Each wall is flat, endless, passes through zero and stands at right angles to its row. A trip goes straight from one point to another. List the walls that it crosses, first one first.

Walls:
(1): [25 12 -4]
(2): [ 5 23  3]
(3): [-29 -29  -9]
Trips:
[-60 -10  37] to [-29  11  12] -> 2
[ 18  21 -15] to [26  4  2] -> none
[ -5 -15 -12] to [ 13 -12   5] -> 1, 3
[-14  -4  -9] to [ 8 10 15] -> 2, 3, 1
[-17  58  21] to [-9 36 10] -> none

Walls:
(1): [ 13 -23  21  -8 -50 -25  17  -3  -4 -37   6  17]
(2): [  5  23   6 -43 -25  25  -5  10  -8 -23 -24  19]
(3): [ 16  -3 -24 -11  11  -9  11 -21 -10  44  21  22]
(4): [  9 -18  29  13 -11  17  10 -21 -22   8 -17  36]
(5): [ -8  -3  23 -18 -12  29  14 -17 -26  21 -21  36]
Trips:
[ -7   7  13 -10   2 -12   0 -18 -13  27   7 -28] to [-49   9  -4  19   9  17 -20 -46   9 -11   1 -33] -> 5, 3
[-19 -29 -41   3 -19  -9 -22  -9  42 -36 -28  -8] to [ 26  33   8   3 -42  20   8   6  11 -15 -57  17] -> 4, 5
[-20  14 -19  14  -9 -37  11  -4   3  22   8 -11] to [-12  23   7  21 -29   2  20 -12  -2  60 -21 -19] -> 5, 4
[ -6  15 -37  55  10  16  -9   1 -12  14  23  25] to [ -2 -17  18  30 -24 -28  -9  -2 -32  32  10 -13] -> 1, 5
